Rows are points. The window is the flat piece filled in between its corners: a triangle in 3 columns, a solid with four corners in 4, and so on. A path goes straight from each point to the next, and from the last back to the first. After which points does the path pass through the window?

Window (4 x 4):
[[-10 -24  44   4]
 [-27 -33  -9  -6]
 [ 14 -12 -34  11]
 [ 35  -6  10  -8]]
Path:
(1): [ 35 -29  16  26]
(2): [ 26 -34  23  -4]
(3): [ 15  11  16 -11]
(4): [-14  -3  13  -9]
(5): [ 10 -39  42  13]
(6): [-18 -60  -8   0]
(7): [-18 -19   5  -3]
(8): [  5  11 -15  -4]
(9): [ -3 -58 -16  -3]
(10): [ 32 -45  -2  -1]
(11): [18 -1  6 -6]
(12): [-17  -1  28 -12]
(13): [-10 -55  19   1]
(14): [ 38 -22  -2   4]
(15): [ 15   4 -29 -11]
(16): [  7   7  43 -25]
Through the window after points: 4, 6, 10

Window, 6 rows:
[[ 60 -33   5  19   9 -42]
 [-19  24  -7   6 -11  22]
 [ -4 -42  -4   9  14  17]
 [-42   1 -13   5 -43  -1]
 [-15   2  10  26  16  -4]
 [ 12 -20  11  -9  25 -16]]
Path:
(1): [ 32 -24 -21  27  21 -39]
(2): [ 33 -26  12  11   2 -15]
(3): [ 28 -41  34   9   6 -13]
(4): [ 10 -19 -23   0  24 -24]
(5): [-26   3 -16  17  27  -5]
(6): [-19  -9  20   9 -23  20]
(7): [ 24 -26  31  14   8  -2]
(8): [ 24 -10 -34   1  24 -32]
Through the window after points: 1

Window, 8 rows:
[[-16  23  10  17 -18 -14   8  21]
 [-22  12   8   5 -26 -10 -17 -11]
 [-14   4   0 -12 -15  -2  -2  32]
 [ 44   3 -53  -9  30 -22  47   0]
 [-17  23   9 -15  -7  -7  17  -8]
 [ 21  10  -5   9  12  18  12  28]
 [ 46 -20  30  -3  13  -6   2  60]
 [-31  25  -6   6  15 -11  -4   4]]
Path:
(1): [  6  26 -10  -5  -6 -14   8  18]
(2): [ -5   4  -4   5   2 -10  21  10]
(3): [ -7   2 -10  11  12  -2  13  15]
(4): [-1 31 -4 -8  3 -7  1 13]
(5): [ 25  24  -1   3  -5 -12  -9  11]
(6): [-37 -23   8  -9  12   8  15  19]
(7): [ -1 -29  -7   9  30  19  33  35]
(8): [ 55  23  13 -13  -8 -29  -9  30]
(9): [ 11  53 -13 -16 -16 -12  -3  -4]
(10): [-10 -19   0  15  29  -8  36  12]
(11): [-14 -20   9  13  -2   9  30   1]
(12): [ -2  22 -11 -10  15 -12  -7  21]
Through the window after points: 1, 3, 7

Window (9 x 9):
[[ 47  14  27  14  11  37 -20  36 -36]
 [ 40 -21 -20 -43  33  31  49 -44  55]
 [  3  -9  -3 -10   4 -48  10 -15 -27]
 [-19   9 -31  -4 -38   4   2 -32 -41]
 [-36  36  16 -23   8 -59 -29 -38 -20]
 [-39 -35 -21  -1 -35  19 -12 -12   5]
 [ 13  18   3 -47  29  -3  46   8 -10]
 [ 41  39  60  -2 -16  20  44 -23  46]
 [ 10  13 -33  51   0   6 -59  51  20]]
Path:
(1): [-51  22  30  34   8  53  34  -2   1]
(2): [ 3 19 16 37  7 35  9 -4 15]
(3): [ 40  16  -7 -28 -22 -34 -19  20  17]
(4): [ 18   6  -3 -24 -17  -4  11 -27  12]
(5): [-51 -21 -33   3  45  19  33 -34  12]
(6): [-11  26   3  32  42  15 -19   1 -15]
(7): [ 25  -1 -26   7 -29  -6 -31  43  20]
(8): [ 39  12 -32 -42 -36  20 -27 -19  15]
(9): [ 9 18 20  7 38 -9 32 -2 -6]
(10): [-32  22   6  21  33  -1  27 -55 -26]
(11): [ 33  -4 -15 -47 -29 -16 -23  15  12]
(12): [ 15   8   3 -24 -31   5  -5  -1   4]
(13): [-26  12  10  16  20  -9  10  -5 -12]
(14): [-20  19   6  17  25   7  -6 -24 -14]
(15): [ 10   4  -3 -10 -26 -15 -19  -7   8]
(16): [ 31  -3 -42 -28 -23 -49 -31 -14   5]
Through the window after points: 2, 6, 10

Window, 11 rows:
[[-43   8 -18  23   4 -17  -7 -13  -9  14   6]
 [ 60 -17  -5  20  32  21  37  13 -20  -5  46]
 [ 24 -33 -25   1   4  27  27  28  -5   2  20]
 [  8  15  13   2 -35  -1 -12  -5  13  24 -16]
 [-13  20   5  30 -22  -7   8  20   8  -8 -23]
 [ 17 -23  12  18 -15 -37 -14  26  12  10   6]
 [ 19  -2 -25   4 -17   2  25   2  36 -12 -16]
 [-10  -7  39 -38  42 -12  20  -6 -27  18  -6]
 [ 17  15 -19  22  -1   2  25  35  24   9  21]
 [-27 -12 -39  20  24  13 -29  19  31 -11  -7]
 [  2  24   6 -17 -43 -15  -5   3  11 -12  -5]]
Path:
(1): [ 35  22 -14  -4 -15 -12  -7  11 -23  18 -26]
(2): [ 27  19 -23   6   8 -16   6  18 -11  23  -3]
(3): [-24 -37  11   4  -4  10  -1   6  32 -22   3]
(4): [  7 -28   9  10 -10  20  14   2  21   9  16]
(5): [ 24  16 -36  -4  13 -31  -1  34  -7   1  -8]
(6): [  5   1  -9   3   8 -11  -8  18 -17   2 -10]
(7): [-10   7  28   8  -8  -2  30   2  19   5  -1]
(8): [ 8 -7 11  2  5  5 16  3  6  0 17]
Through the window after points: 2, 6, 8

Window (12 x 12):
[[  5 -16  20 -27  21 -12  28  39   4  -6  -2 -23]
 [-17  44  -3   0  22   6  26  30 -10 -12  36 -27]
 [ -3 -24  34  29  -3  27  -9  20 -29  -7 -11  -9]
 [  0  21 -18   5 -18   3  -4 -24 -28 -20   4 -15]
 [ -3  18   1  -7  -4  31 -16  36  24 -15  24   3]
 [  9 -14  32  16  -4 -47  26  21   7 -25 -37  -4]
 [ 16  11   3  22  15   6  15  55  -6  23  30 -18]
 [  6   2  30   6  13  15  41   5  14  -4  12 -30]
 [ 13  -3  12  23   8  38  -3  21  11 -23 -35   7]
 [ 39   2  33  -4  28 -33 -10   1  18 -13   1 -24]
 [-38  28   3 -21 -24  -3   4  -1 -28   0 -30  11]
 [-28  17  -7 -28  11  18 -16   1  29  -3  10 -44]]
Path:
(1): [ 20  33  14 -17  -5  10   2  40  17 -22 -12 -47]
(2): [ 12  19  25   4  -5   8   4  60  -2  -8  11 -42]
(3): [-4 -9  2 15 15 15  8  2  1  5 10 14]
(4): [-10 -11   4  -2  15  -5   2  19  -3 -10   7  -1]
(5): [ 15  34  22  10 -14  15  -3  17  11 -17 -24 -35]
(6): [  8   4  25   0  -3  -1   5  28   1 -14 -13 -16]
(7): [-14 -10  -1  24  15  -4   8   7   3   0  12  -4]
(8): [  8   1  15   3  27 -27   6   2  11   2   4  -6]
(9): [ 28   5  29  -7  -8  -2   2  24  -1 -33 -13 -35]
(10): [  7  15  24  -2  -9  -3  -4  23  -6  -8 -32 -42]
(11): [  9 -13  23  12  20  -5  16   5  -2  -9   5  -3]
(12): [-14 -11   2  20  19  12  12 -10   1  -2   4  16]
Through the window after points: 2, 6, 8

Window, 14 rows:
[[-13 -14  13  -3  22  23   1  10  -8   8 -17  31  49 -11]
 [  7 -52 -28   5 -15   5 -15  -7 -11  -8  -2  -2  -8 -32]
 [  5 -32   5  14 -13  44 -21 -17   3  34  37  35  10 -20]
 [  5 -13  22 -24  21 -33 -16   8  30  11  -1 -15  -3   6]
 [ -3 -16   3  40  -7  -8 -18   7  40   0 -16   9 -32   5]
 [ 18  -1  -5 -15 -17  47  18 -23  43 -25 -15 -16 -20  16]
 [ 48  37 -21 -22  32   3   6 -22 -23   7   6 -18  28  13]
 [ 15 -29 -10  -7 -11  27 -38 -14  17   7  20  42  13   9]
 [ 11 -21  20 -12   5 -26   9   3 -16 -21   3 -16  26  30]
 [  3 -13   1   4  15 -27 -13  -4  30   7 -11 -42  29   5]
 [  5  17 -15 -14  -2  10 -32 -16   2  -2  34  -9   8  -6]
 [ 36  -7  20   8 -60  -5  -8  27   3  -9 -39 -19 -20  27]
 [ 11  20  25 -14  10 -36  10 -44  28 -14 -26  17  16  11]
 [-20  -7 -10   3   3 -25  -6   9   5  37 -12  -4  12  14]]
Path:
(1): [21 -3  0  1  1 -3  3  3  6  4  2  0 21  5]
(2): [-24 -20  28 -28  14  -9 -24 -32 -22 -25 -21  -6  -4  25]
(3): [  5 -11  17   7   0   1 -17 -24   6   7 -19  -5   7   7]
(4): [  9 -19  -1  -6 -22 -10  -3  19  27  -2  10   6   1   0]
(5): [ 28  10  -2 -16 -11  14   4  15  26  13   3  17  18 -13]
(6): [-17 -43   7  23  10 -37 -37 -28 -29  -3  -5 -23   2  23]
(7): [ 13  10  18  -9   0  37 -28 -52  21 -29 -25 -21  -2  21]
(8): [ 20 -34 -20   5 -26 -45  11  47   6  24  22  12  -8  -4]
Through the window after points: 1

Window:
[[  1  20   9  25  -1  15  -3   6  20  16   8  50  16 -36]
 [  0   4  19  12  27 -13 -19  -8 -17 -43 -13   8 -11   1]
 [ -4   7  -9 -15 -22   1 -11 -35   5 -44  -7  10  -3 -26]
 [-29 -24  24  -6 -27  -8  -8  26 -13  29  24  20  -5 -36]
 [-22  23 -18 -11   6   5  23  20 -31   9  -1 -38 -50  14]
 [ 18  25   3  14  -5 -36  -6 -23  22  -2 -13  -9 -41  28]
 [  8  23   3   3 -19  15 -13  -7  21   3 -27 -20 -10   8]
 [ 11 -27   0  28   7 -44   4   8   5  -6 -34  34  -8 -41]
 [ 51   0  21  41  18 -21  -9  -6   1 -18  25  -7 -11 -17]
 [ -3 -22  -3 -16   5 -22   8 -42  24   5  -2 -14  -7  -2]
 [  7  28   5 -33 -14   4  60  11  -1 -13 -15  20  11  10]
 [ 35   8   2  -9  -2  -9 -19  10   8  19 -18  28 -24  -7]
 [ -3  26 -19  14   0 -17 -14  17   1  30  21 -19   8  13]
 [-41  -5 -47   5 -21  33  18 -12   2 -27  -9   6   6  32]]
Path:
(1): [  7   9  -1   9 -10 -11   6  -7  -7   7  -6  13   2   6]
(2): [  6  21   9  -4 -18  -1   2 -20 -18   3  -4  17  -7  -6]
(3): [  3   8  -5  17   7  -5  -3  18  21 -12  -6  13  -9  -3]
(4): [ -9  15 -17   3   6  -5  -2  26  27 -12  27  -2 -21  15]
(5): [ 11   5  18   6  -7  -4  -4 -16 -27 -11 -29  19   3 -19]
(6): [  2  10  15   6 -13  -8   1 -35  -8  16  -5  -1  -1   4]
(7): [ -2 -10 -16  -8   8  -9   4   9  29  -9  -6  -2 -17 -13]
(8): [ -7   5  33 -10  -4 -12  12  36  25 -31  28   6 -30  -3]
(9): [ 21   5 -29  18   8 -16 -11 -32 -23  26 -33  19   0 -11]
(10): [  7   5   8   0 -20  -4   3 -11 -14  -1  -8  16  -9  -1]
(11): [ -8  -3   1  -1   3 -10  10  10  16 -10  -9  10 -12 -11]
(12): [ -4  11   3   1   5  -9   2  11  19  -2   5  12 -18 -16]
Through the window after points: 6

Window:
[[-24   7   8 -11  -3 -15  20  11 -11 -29  -1  16 -59  21]
 [ 28  27 -10 -24  22   1   5 -17  -6 -28 -10  31  31   4]
 [-28 -31   8  28 -23  -1  23   7  20 -28  11  32 -30  -2]
 [ 39  24  -5 -13  17   1  -8  -3 -10  13 -56   1  15  -6]
 [-13  13  20  11 -19  53   5 -23 -15 -21  16  17 -43  34]
 [ 20  28 -18 -26 -15  -9 -17 -12 -24  -6 -15   1  11 -36]
 [ 33  17   6 -30   5   4  -7 -35  -7  -2  -3 -45  25   6]
 [-31   9 -39   8  27 -22 -12  49 -24 -11 -13  -7   4 -18]
 [ 21 -19 -37 -11  20 -16 -20  59   4 -17   7  16 -14 -31]
 [ 19  24 -12 -30  -4 -12 -16 -11 -19  34   1   1  22  20]
 [ 27  16 -26  33  40 -35   0   2 -20  -7  23  22 -24 -22]
 [-35  26   8 -12 -22  33  29   0  34   3  19  -5 -38   5]
 [ 22  31  33 -38  25  -1 -16   1 -33  17 -19  -4  38 -20]
 [-19  24   7  19 -36  -1  16  52  11 -25  15  -3 -28  12]]
Path:
(1): [  4  15  -1 -22  13  -3 -12 -13   6  -6  -5   5  11  -2]
(2): [ 20   1  -8   3 -15   8  21  15 -42  10  -1  -3 -25  -8]
(3): [ 11  -2 -21 -11  -8  -4  40  13 -22  -4 -10  16 -19  -8]
(4): [ -3  26  14   3  10   3 -47  -6   8  -8 -10  -1   8   4]
(5): [  0  28  10 -20   0 -19 -33 -29  27 -25   5   4 -11  43]
(6): [ -9  11  -1   6 -13  32  42  15 -30   9  -6   7 -16 -24]
(7): [  7   3 -26  -2  -6   0  26  27 -45 -19   6  25 -16   8]
(8): [  1  25  11  -6  16 -12 -18 -12  29  -6  10  -3  -7 -11]
(9): [  3  23   3  -1   7   0 -14  10   3 -21  -4   6  -7  -6]
(10): [ 24 -12 -34 -21   0 -10  34  21 -11  -9   9  25  11   0]
(11): [-10  -7   2  11 -10  -2  29  16 -38 -10  -9  13  -9   8]
(12): [-11  18  -9   1  12  -4 -21  10  60 -18  23   7 -26 -10]
Through the window after points: 3, 9

Window, 14 rows:
[[ -4  -7  29 -14 -27 -14  11   4 -14   8   1  -2   9  11]
 [  6   9  10  14 -20  33  -9  28  -9 -23   4  -5  -3  11]
 [  8  21   3  -4 -16 -27  15   1  24   2  29   5  -7  19]
 [ 39  -4  23   2  34 -15   7   5  -2 -19  -2  -7  17   0]
 [ -7  27  15   7 -21   3  12 -22 -33   7 -37 -16 -15  -9]
 [-15  25  29  -5   2  37 -20   3  -1  -9  -6 -21  31   2]
 [ 26   0   1  19  -1 -26 -19  -9  -8  60  10 -19 -32  27]
 [ 11 -22 -26 -23   9  31 -16   6 -18  -8  -8 -25   8  15]
 [-10 -16 -11  -4  -7   7  -2  -6  -2  25 -35  22  14   2]
 [-19 -11  -4 -17   3  -6  -5  34  18   3  22  -1 -10   1]
 [-18   3  22   4 -17  35  22   1   1   7 -20 -34  41 -16]
 [ 18  17  29   0 -28  -3  -2  -2   4 -12 -49 -21  25 -18]
 [ 20  13  -6 -15 -44 -41  17  -7 -32  28  -9  36  -2 -34]
 [  1 -12   8   3  -5  20 -12 -28  -8 -28 -14  -7  12 -25]]
Path:
(1): [-17  10 -25   6  -5 -18 -20  -1 -27 -11  -1 -14   9  15]
(2): [ -5   8  -3  42 -19 -24  -6   3  -8   4  -1 -11  15  -6]
(3): [ 14   4  30 -29  -6  13   6  -9   4  25 -12  -1  -9   9]
(4): [14  2 19 -5 -7 11  8 -1  2 10 -7 -2 -3 -4]
(5): [ -4  13  -5   5  -5  -6 -10   1  -5  -5  -4 -11  11   4]
(6): [-37  -6   3  24  -6   2  28  13 -20  11 -16 -31  43 -27]
(7): [ 16   8  23 -15 -18  30  -3  -8  13   6 -12 -13   6   8]
(8): [ 19   9  13 -21  -9  35  19 -10  -1  12 -27  -4  -8  -9]
(9): [-18  -1  13  24  -4 -26 -25   4 -26 -11   2 -21  24   4]
(10): [ -1   5  11   7 -13 -10   5   2  -6   3  -8 -14  16   6]
(11): [  4   4  15 -20  -9  24  12  -8   0  11  -7   0  -4 -10]
(12): [ 32  -8  35 -19 -20  18  19  15  11  27 -10   6  -2 -10]
Through the window after points: 6, 10

Window, 14 rows:
[[ -3  -8  -4  -6 -10   0  15  18 -10  17 -13 -15   8 -14]
 [  5  24 -14  24   1  15   6   1  24   8   1  15   0   3]
 [-15 -17  18   1 -11 -20 -16  17  19  15 -15 -29 -14  35]
 [-21  10   3 -18 -19  48 -12  12 -21 -22   4   7   7  20]
 [-13  -1  -7 -33  -5  -2   9  -6  -1 -15  26  15   7  -9]
 [  4  -9 -17 -18  10  -7   4  11 -16  23  -4  -3 -14  13]
 [-37  -9  25 -11 -27 -22 -40  26  35  -3 -20  23 -54   2]
 [  7 -17  -3   7  -7  -6  -6  17 -24 -12   1 -13 -12   6]
 [ 11  32 -17   5   8   0  12  27   4  -6 -19  -6  17  11]
 [  9  29  -7  18  13  17 -11 -10   4 -12 -60   9  43   0]
 [-21   1 -12 -12 -10  26 -12   2  -8 -29 -25 -26 -17   3]
 [ -2  35 -23 -10 -11   4 -20  -7 -10   0  -2   8  25 -18]
 [-12  23  14 -10  -9  -3  16  -5 -12  -2  12   5 -18   5]
 [-35  -5   2   5  19 -25 -18  27   7  21   9   5 -17  -6]]
Path:
(1): [-28   9 -11  13 -20  -3   1   6   5  15 -13   2  16   7]
(2): [ 18  -9  19 -36  15  14 -22  12 -14 -24   0  -3 -41  -7]
(3): [ 27   2  21   4   8  33  -4   7   3   8  -8 -20 -24 -12]
(4): [-43   9 -17 -11 -14 -22 -15   9   4 -14  -7  14   1  22]
(5): [-39 -16 -43  -8  -7   3   5 -15 -25  16  -5   2  -8  28]
(6): [  0   6  17 -14  -3  -5  -8  23  11 -11  11  -4 -10 -10]
(7): [ 7  4  1 -3  4 11 -9 10  4  3  3  7  0 -1]
(8): [-13  16 -19  16 -10 -10   8  13  -1  -4 -16  -7  -6  12]
(9): [-29   7 -14   4  -5   6  -6  13  -8  -1  -5   3  11  12]
(10): [ 14   5   7 -12   9   7  -4   8  -3  -1  -6 -10  -9  -4]
(11): [ 11   0  13 -35  15  16  -6   7   9   1  13   1  17 -12]
(12): [-11   8 -17  14  -7  -4   1   9  -2   6  -8   4 -13  11]
(13): [-14  -9 -18   7 -15 -15   8   4  -1 -20  13  24  -3  17]
(14): [ -8   8   3 -23   0   6  -3   2   4   1   1  -6   2  -6]
(15): [  2  28  23 -19  25  19   8  -3  -3  18  23  -3  19  -7]
(16): [-23  -1 -13   3 -40 -18   5   8 -13 -21 -18   8 -42  17]
Through the window after points: 7, 11, 13, 15
